Each row is a point. Any point is a mix of the corners, with weights that add up to 1. It lies inside the corners' shape when no weight is negative. Say inside or outside, and name the corners with a negative weight.

Corners:
(1): [-32   6  38]
(2): [  2 -11  79]
(3): [ 24   7 -37]
(4): [ -3 -33 -40]
Points:
[-18 -15  37] => outside (3)
[  4 -14  13] => inside
[-11 -22  10] => outside (3)
[-18  16  49] => outside (4)

Corners:
(1): [ 2 10  8 13]
(2): [  0 -28  12 -24]
(3): [-30 -57  61  41]
(4): [51 -5  3  6]
(5): [ 44   7 -78  -6]
Points:
[ -7 -26  47  11] => outside (5)
[-6 -8  3 29] => outside (2, 4)
[41 -8  1  5] => inside
[  8 -26 -22 -11] => outside (1, 4)

Corners:
(1): [-11 -40 -14 -16  37  11  -3 -57]
(2): [ 47  20 -20  48 -16 -37 -48  46]
(3): [  6 -24  10  -5  29 -27  15  25]
(4): [-26  49 -19   7 -41   6 -57  39]
(5): [  1  53  39  19 -59 -78 -65 -40]
(6): [-30  19  16  38 -30 -20 -20 -46]
(7): [-53  43  -4  15  45  23 -22   9]
(8): [ 22   4 -35  -8 -10 -50  31  -7]
(9): [  3  52  -4 -16   5  27  38  20]
Points:
[ -7  10 -14   4  16  -6   6  13] => outside (5)
[-30  35  11  13  -2 -33 -23   5] => outside (1, 2, 9)
[ 10  41  -3  19 -65 -42 -44 -17] => outside (3, 7)
[ -5   8  -2   7  20 -20   4  -2] => outside (4)
[  6  16 -18   8  -5 -27  -3   2] => inside
[ 10  13 -21  -3  -5 -30  18  -1] => inside

Corners:
(1): [-26 -64 -26 -61 -29  12 -53  16 -16]
(2): [ -5  55  11 -37 -47 -35 -47 -10 -34]
(3): [-19   0  -7   4 -38 -56  14  -8 -27]
(4): [-27   5  47 -40  40  14 -12   1 -69]
(5): [ 6 35 49 -9 39 10 -7  7 20]
(6): [-60 -29  10 -23  12 -35  19 -44  46]
(7): [-22  10 -20  11 -73   9 -49 -29   1]
(8): [-43 -14  67 -16 -13  37  10  -9  46]
(9): [  2  33  31 -36   5  36  21 -24  42]
(10): [-29  69 -10 -11 -13   6  -1  16  32]
Points:
[-20  -4   7 -20 -20 -16 -18 -23 -10] => outside (8, 10)
[-16  20  12 -14 -24  -5 -23 -12  -3] => inside
[-10  43  29 -33   3  31 -27   8   7] => outside (3, 6)
[-25 -22 -19 -39 -21 -27 -24 -18 -30] => outside (5, 8, 10)
[-39  -1  13 -29   0   2 -29   2 -10] => outside (3, 9)
[-22  11  15 -20 -31  16 -16 -16  37] => outside (3, 4)
[-16  24  21 -21 -20  28  -9 -15  51] => outside (3, 4)

Corners:
(1): [-19   0  29  20  14   9  -9   8 -48  16   0 -10]
(2): [-71  14 -52  13  73  -1 -16 -20  -5  47 -10 -27]
(3): [ 37  59  49  26 -15 -19 -11  -3  21  -9 -21  29]
(4): [ 49  52 -12  47  -6 -30  41  -1  -1  -6   4  22]
(5): [ -9  12 -13  -5   3 -42 -27   3  -3  38  14  27]
(6): [ 28   9  12  59  19 -25  -4  14  34 -19  10  46]
(7): [ 28  58 -71  43 -31  54   2  88  48  10  10 -14]
(8): [ 43  26 -27  34   1  12  -1  64  52  73 -33 -45]
(9): [-22 -11  -7  21 -13 -36  -9 -19 -14   0 -51  30]
(10): [ 24  20   2 -20  -5 -27  35  74  69 -44   8  -5]
(11): [-20   6 -14  39   8 -38 -33 -11  10  15   7 -48]
(12): [  6   8   9 -11 -61  21  56  23  95  -5  19  20]
(13): [  5 -28 -11 -37  52  33 -54 -26 -27   0  -8 -31]
Points:
[  3  10  -6  16  10  -9  -8  16  15   8  -2 -15] => inside
[ -8  12 -10  13  10   2 -16  17  15  17 -10  -9] => outside (4)
[ -4  29 -12  41  14 -27  -8   8   6  16  -8  -2] => outside (12, 13)
[  1  21 -18  17   4   0   3  12  14   8 -13 -21] => outside (5, 6)
[  6  26 -19  15  17   2  -6  19  17  18   6 -10] => outside (9)

Corners:
(1): [-52 -29 -38  24 -23 -31   0   0 -37  -3 -24  38  27 -30]
(2): [ -8  30  35 -22 -26  45 -22   5  24   4  28   5  27  26]
(3): [-25  14   9 -26 -18   6  21  38  16 -13  15  34  -5  26]
(4): [-60 -40 -31  19  18 -35  17 -28 -34 -36   8  17   8 -21]
(5): [-22  55  29 -32  32  35  17  25  23  39   5   7  -1  16]
(6): [ 33  33  36 -10  49   1  -7  55   9   6   9   3   5 -31]
(7): [ 30  39  29  18  23  -1 -11   0  50  22   2 -18 -17  -3]
(8): [  2  18  31 -35 -13  23   5  -1  20   8 -35 -33  -4  12]
(9): [ 15  26   0 -20 -17   4   1  -3 -14  14 -13   3  11  65]
(10): [-34 -22 -11  25  32 -95  -9 -32 -24 -35 -33  52  16 -68]
(11): [-10 -17 -35 -29 -25  36  -4 -15  10   0 -22  34  20  44]
(12): [-35 -31 -20  19 -12 -23  -7 -42 -44 -40 -28  54 -14 -42]
(13): [ 20  -1  47 -30  -6  24   8   7  30  44  30  11 -12  16]
(14): [ 20  32  -8 -20 -18   5  36 -17  24   9  12  -1  -5  -2]
(15): [  2  33   8 -41   2   2 -28  33  11  24  31  12 -24  -5]
Points:
[  2  25  22 -15   7   3   4   4  11   5   1   1  -6   2] => outside (1, 11)
[ -8   9   4 -17  -6   4   6   1   1   5  -2  15   3   5] => outside (7)
[  4  29  15 -27   7  20  16   9  19  15   5  -2 -11  23] => outside (1, 2, 10)
[-6  8  6 -5 -3 10  5  7  2  5 -7  8  7  2] => outside (10, 15)
[ -5   4  12 -12  -9  20  10   3   9  10   5  11   4  15] => outside (10, 15)
